Rows are points. Each copy is the shape, with its points in the same order, turned, moved and blurred by noise. Say if it was mirrored as well.
(in the rows, 128 means zero)

Shape (8 x 2):
[[145 132]
 [100 159]
 [114  99]
 [192 100]
 [181 145]
 [179 195]
 [ 69 132]
 [106 146]]
Copy 1 (8 x 2):
[[130 149]
 [170 110]
 [111 108]
 [ 91 185]
 [132 190]
 [191 197]
 [152  71]
 [151 113]]
Copy 1 is: mirrored
Copy 2 (8 x 2):
[[153 133]
 [122 174]
 [109 114]
 [182  87]
 [190 133]
 [206 179]
 [ 74 161]
 [117 163]]
Copy 2 is: only turned
Copy 3 (8 x 2):
[[112 102]
 [156 132]
 [104 143]
 [ 54  82]
 [105  70]
 [149  37]
 [149 175]
 [129 138]]
Copy 3 is: only turned

Shape (8 x 3):
[[ 86 123  82]
 [167 127 209]
 [136  98 179]
 [179 100 145]
 [ 88 137 133]
 [127 161 202]
 [164 177  91]
 [127 176  86]]
Copy 1 (8 x 3):
[[169 152  82]
 [ 38  98 137]
 [ 60 133 109]
 [ 88 143 157]
 [129 117  73]
 [ 67  63  98]
 [167  91 155]
 [176 100 120]]
Copy 1 is: mirrored
Copy 2 (8 x 3):
[[129 113  72]
 [119 158 215]
 [ 93 145 172]
 [118 191 154]
 [128  96 124]
 [142 111 202]
 [198 162 114]
 [189 131  98]]
Copy 2 is: mirrored
Copy 3 (8 x 3):
[[130  75  78]
 [156 179 184]
 [182 145 150]
 [168 181 117]
 [138  84 124]
 [128 136 195]
 [ 79 148 102]
 [ 82 107  95]]
Copy 3 is: only turned

Shape (7 x 4):
[[ 86 165 151  79]
 [ 97 119 165 164]
 [159 129 158 100]
 [141 132 106 249]
 [138  94 113 136]
 [144 126 118 121]
 [117 121 154  73]]
Copy 1 (7 x 4):
[[133  56 107  93]
 [139  95 184 136]
 [151 149 140  90]
 [ 94 146 196 223]
 [170 143 153 152]
 [141 146 128 130]
 [167  96 125  77]]
Copy 1 is: only turned
Copy 2 (7 x 4):
[[ 82 178 147 163]
 [167 144 162 141]
 [ 87 108 178 130]
 [218  64 105 154]
 [128 104 132  97]
 [107 106 134 127]
 [ 77 155 165 120]]
Copy 2 is: mirrored
Copy 3 (7 x 4):
[[103 177  71 153]
 [160 137 130 190]
 [134 177 136 112]
 [229  57 138 151]
 [127 111 154 133]
 [131 130 129 116]
 [ 94 177 123 142]]
Copy 3 is: only turned

Shape (12 x 6):
[[139 118  85 122 213 177]
 [142 108 140 175 156 169]
 [190  69 107  61 167  89]
 [151 110  83 162 158 140]
 [100 103 146  94  38  55]
 [ 89 154 113 115 167 159]
 [144 146  99 139 147 166]
 [107  91  96 106  64  96]
 [115 142 179 101  80  48]
 [168 142 100 157 199 145]
 [158 160  97 118 133 216]
 [151  97 150 134 167 167]]
Copy 1 (12 x 6):
[[162 173 158  87  87  71]
 [177 143 171 165 127  96]
 [101  86 184  51 167  64]
 [155 109 136 122  94  95]
 [ 81  58 134 116 192 217]
 [150 184 137 112 110 129]
 [170 149 117 125 112 103]
 [118  62 146 106 137 176]
 [ 56 111 126 142 210 165]
 [142 144 130 130 107  41]
 [232 153 115 102 135 109]
 [169 148 184 143 151  92]]
Copy 1 is: mirrored
Copy 2 (12 x 6):
[[209 111 167  87 137 130]
 [132 106 152  95 171 136]
 [138 175 214  74  66  82]
 [150  92 138  71 125 102]
 [ 35 195  80 116  62 111]
 [181 141 124 124 126 149]
 [160  96 136 122 128 123]
 [ 73 156 100  82  52 128]
 [ 62 214 106 154 100  75]
 [181  95 159  93 150  82]
 [165  63 166 150 118 154]
 [136 133 179 103 168 137]]
Copy 2 is: only turned
Copy 3 (12 x 6):
[[154 199  96 157 164 100]
 [169 121 118 147 186 154]
 [126 212 190 103 107 148]
 [178 149  97 112 144 140]
 [ 89  49 197  64  94 132]
 [119 128 101 165 153  80]
 [133 136  87 136 157 131]
 [111  91 157  46 116 117]
 [ 99  55 190 130  78 144]
 [179 177  80 167 133 142]
 [ 93 149  61 141 193 139]
 [152 154 147 156 187 148]]
Copy 3 is: only turned
Copy 4 (12 x 6):
[[162 222  96 158 131 138]
 [118 164 129 135 192 156]
 [215 151 181 120  79 125]
 [144 153 127 177 146 146]
 [ 98  33 174 105  96  84]
 [109 170  80 135 132 101]
 [119 176 117 169 158 105]
 [ 95  79 175 142  85 110]
 [141  43 140  79 124  65]
 [185 176 106 172 159 132]
 [103 214 134 165 164  85]
 [144 179 144 107 169 144]]
Copy 4 is: only turned

Shape (11 x 6):
[[126 152 127 126 189  86]
 [117 181 118 144 163 143]
 [144 116 121 187 148  91]
 [128  93 118 101 134 111]
 [187 121 124 129 165 142]
 [106 180 120  91 132 100]
 [ 94 131 126 148 175 133]
 [143  72 122 102 103 100]
 [177 154 126  74 121 156]
 [180 159 120  34  74  84]
 [164 171 200 173 161  80]]
Copy 1 (11 x 6):
[[159  86  94 139 160 171]
 [113 112  87 113 121 169]
 [162 104 139  79 164 137]
 [159 118 123 157 131 101]
 [169 166 132 131 126 157]
 [135  91  61 149 129 121]
 [110  85 136 135 144 158]
 [180 129 140 141 142  57]
 [147 185  73 158  98 124]
 [198 168  23 163 118  62]
 [145 147  76  95 229 165]]
Copy 1 is: mirrored
Copy 2 (11 x 6):
[[162 205 119  81 159 119]
 [134 164 108 135 178 134]
 [148 159 102 105 139  52]
 [139 134 127  81  88 124]
 [132 127  58  66 145 130]
 [170 160 163 122 152 162]
 [117 190 111 129 139 111]
 [144 106 135  74  80 115]
 [150  97 107  78 141 191]
 [213  78 170  56 128 180]
 [127 158 140  46 220  72]]
Copy 2 is: only turned
Copy 3 (11 x 6):
[[105  78  94  94 107  80]
 [112  77 145 108  70 107]
 [170 128  91 106  86  70]
 [148 115  91 104 141 143]
 [101 152 113 129 101 114]
 [114  67 138  56 123 123]
 [142  67 106 135  91 106]
 [167 140  89  96 158 145]
 [ 84 140 156  92 132 157]
 [ 98 147 141  12 181 150]
 [125 116 141 107 128   7]]
Copy 3 is: only turned

Shape (14 x 8):
[[159 167 124 105 127 118 113 109]
 [114 116  74 169 181 198 163 222]
 [154 144 136 110 103 101 121 174]
 [138  88 101 113 197  80 155  81]
 [106 179 124 129  94 127 154 134]
 [129  51  84 121 175  89 110 103]
 [110 171 140 131 114  97 181 137]
 [ 91 100 110 166 173  96 116 115]
 [114  89  70 109 187  91 104  69]
 [115 217 177 125 134  78 129 111]
 [ 90 115  73 126 190  60 135  94]
 [ 91 150 167  64 130 132 131 147]
 [120 144 125  99  93 129 118 140]
 [125 189 112  85  99 101 112 186]]
Copy 1 (14 x 8):
[[116 108  92 141 134 117 159  94]
 [ 86 140 127 139 194 195 138 249]
 [ 84 130 101 115 135 115  97 115]
 [145  89 156  58 130 166 185 104]
 [134 141  82 134 121  97 135 155]
 [116 130 199  80 159 170 180  85]
 [146 112  89  96 112 104 128 158]
 [128 114 188 100 146 111 169 145]
 [128 128 175  89 140 153 232  86]
 [137  67  89 128  80  57 135 121]
 [124 114 171  57 126 123 226 138]
 [116 123 112 145  56 142 111 133]
 [118 153 105 141 114 129 125 114]
 [ 67 156  69 129 104 100 125 130]]
Copy 1 is: mirrored
Copy 2 (14 x 8):
[[133 159 136 153  88 166  92 129]
 [ 56 194  80 164 234 110 124 123]
 [103 129  97 169  94 107  79 142]
 [132 191 105 136  94 173 204 125]
 [ 95 122 141 124 123 133  85 169]
 [171 178  89 149 114 124 199 110]
 [ 75 127 130 118  99 139 114 171]
 [131 157 146 149 142 109 193 121]
 [185 183 127 142 115 167 201 122]
 [ 81 109 196 159  71 158 118 167]
 [160 179 143 148 117 145 204 170]
 [104  77 104 164 130 176 120 154]
 [132 114 110 143 122 134  74 131]
 [117 119 122 184 107 125  64 188]]
Copy 2 is: only turned
Copy 3 (14 x 8):
[[136 108 121 134 178  98 145 111]
 [ 81 234 130  56 166 171 110 170]
 [144  97 111  93 188 136  98 114]
 [138 152 228 126 143  84 127  86]
 [145 124  85 108 131  94 109 143]
 [102 121 241 107 144 122 128 103]
 [168 140 103 114 132  88  82 128]
 [ 99 142 194 141 123 124  94 138]
 [ 80 122 228 129 134  83 146 100]
 [152 114  86 186 154  80  80 104]
 [ 92 138 216 127 133  61  89 112]
 [117 120  85 107 121 124 108  58]
 [125  97 101  94 143 124 124 113]
 [108  93  75  85 189  97  86 114]]
Copy 3 is: only turned
Copy 4 (14 x 8):
[[143 128  76 101 122 126 137 102]
 [102 190  55 208 138 184 143 227]
 [130 114  80 160 109 100 163 118]
 [ 59 132 135  88 157 187 160 111]
 [170 125 100 115  93 121 160 169]
 [ 75 108 133 138 187 197 150 105]
 [129 124 114 106  77 117 170 169]
 [ 91  88 117 126 152 185 124 165]
 [ 94 107 116  88 195 208 151 107]
 [130  84  83  57  86  87 132 152]
 [ 82  89 113  82 162 201 178 148]
 [137 138 106 107 162  64 156 161]
 [165 122  99 139 136 109 160 133]
 [157 105  45 141 118  92 194 142]]
Copy 4 is: only turned

Shape (15 x 9):
[[150 128 136 148  85  79 125 159  93]
 [ 77 112 122 131 140 162 177  96 120]
 [167 120 153  97 139  61 134 224 131]
 [ 84 147 125  77 114 146 135  27 182]
 [183 157  87 141 102 130 136 167 119]
 [ 78 173 148 124 141 144 158  49 208]
 [131 158 113  70  85  88 147 158 138]
 [119 129  76 138 106  53 154 188 182]
 [ 78 173 136 136 145 112 107  70 153]
 [142 101  31 126 216 136 132  29 158]
 [ 69 128 138 123 131 137  90  89 163]
 [158  88 127 120  73  99 125 182 177]
 [177 106 134 151 112  77 149 140 140]
 [ 96 143  78 145 196 214  93  50 134]
 [127 165 139 129 142 189 146  84 162]]
Copy 1 (15 x 9):
[[ 94 185 101 168 178 145 138 166  80]
 [117  80 112 130  99 142 101 182 117]
 [167 182  85 147 216 185 132 120  48]
 [109  33 190 149  95  95 123 131  74]
 [116 186 130 147 156 165 161 127 142]
 [163  70 179 157  63  90 130 147  77]
 [132 136 174 147 198 160 126 146  74]
 [184 172 132 178 207 111  98 144 120]
 [138 100 140 135 104  62 153 158  66]
 [141  15  89 152 125  81 172  92 183]
 [114 100 130 122 106  71 106 133  69]
 [123 175 120 194 177 150  76  99  83]
 [126 154  91 208 161 145 141 137  93]
 [111  58 109  76  56  76 162 112 158]
 [133  98 148 131  59 141 144 125 103]]
Copy 1 is: mirrored
Copy 2 (15 x 9):
[[100 155 157 169 160 104 132 141  88]
 [ 87  88 134  75 129 161 143 123 157]
 [152 221 160 114 154 130 141 165  48]
 [127 115  58  87  97 129 158 132 217]
 [105 178 172 183 105 161 148 130 118]
 [121 100  86  80  79 128 167 192 211]
 [114 204 116 129 154 127 186 133 130]
 [112 216 203 116 152 117 142 169 162]
 [150  88 129 106  95  94 168 152 170]
 [205  93 156 105 109 203  88 105 237]
 [123 118 117  77  89  87 133 119 167]
 [ 89 232 142 120 127 112  99 151 122]
 [124 170 157 151 151 140  97 175 113]
 [151  54 151  97  37 171 136  78 188]
 [105 105 110 114  56 166 153 158 164]]
Copy 2 is: only turned
Copy 3 (15 x 9):
[[106 101 138 114 194 139 122 106 105]
 [129 200  86 170 133 103 137  91 135]
 [106 116 167  82 148 184 164 101  37]
 [166 196  89 148  85  54  51 121 104]
 [ 93 117 124 105 141 181 115 131 148]
 [174 159  48 169  64  84  88 113  89]
 [ 93 154 130  98 144 152  74 114  68]
 [ 79 129  72  45 144 140 137 102  73]
 [135 116  96 157  90  59  99  91  99]
 [161 189 119  80  37  76 127  60 207]
 [128 151 105 152 102  47 123 134  95]
 [118 143 123  68 170 140 141 172  75]
 [155 119 123  79 168 152 136 112 108]
 [127 169 120 185  40  58 135 114 205]
 [156 163  97 183  79 129 109 133 136]]
Copy 3 is: mirrored
Copy 4 (15 x 9):
[[ 77 164 160 127 111 118 113 138 168]
 [197 120  98  98 114  79 133 123 127]
 [ 42 151 116 122 183 116 134 201 161]
 [170 127  66 162 103 103 149  88  32]
 [133 163 184 128 158 137 156 148 142]
 [181 125  71 184 143  61 139  72  56]
 [ 74 156 133 113 139 102 169 145  95]
 [ 94 163 133 160 130  73 203 177 163]
 [132 106  91 171 125 101 140  48 110]
 [230 153  38 164 139 185 203  94 151]
 [143  82  93 173 102 104 131 105  95]
 [ 91 160 138 175 121 103 133 211 133]
 [109 195 126 150 131 121 117 160 167]
 [241  64  94 153 150 165 144  75 126]
 [194 129 124 145 168 110 111  95  77]]
Copy 4 is: mirrored
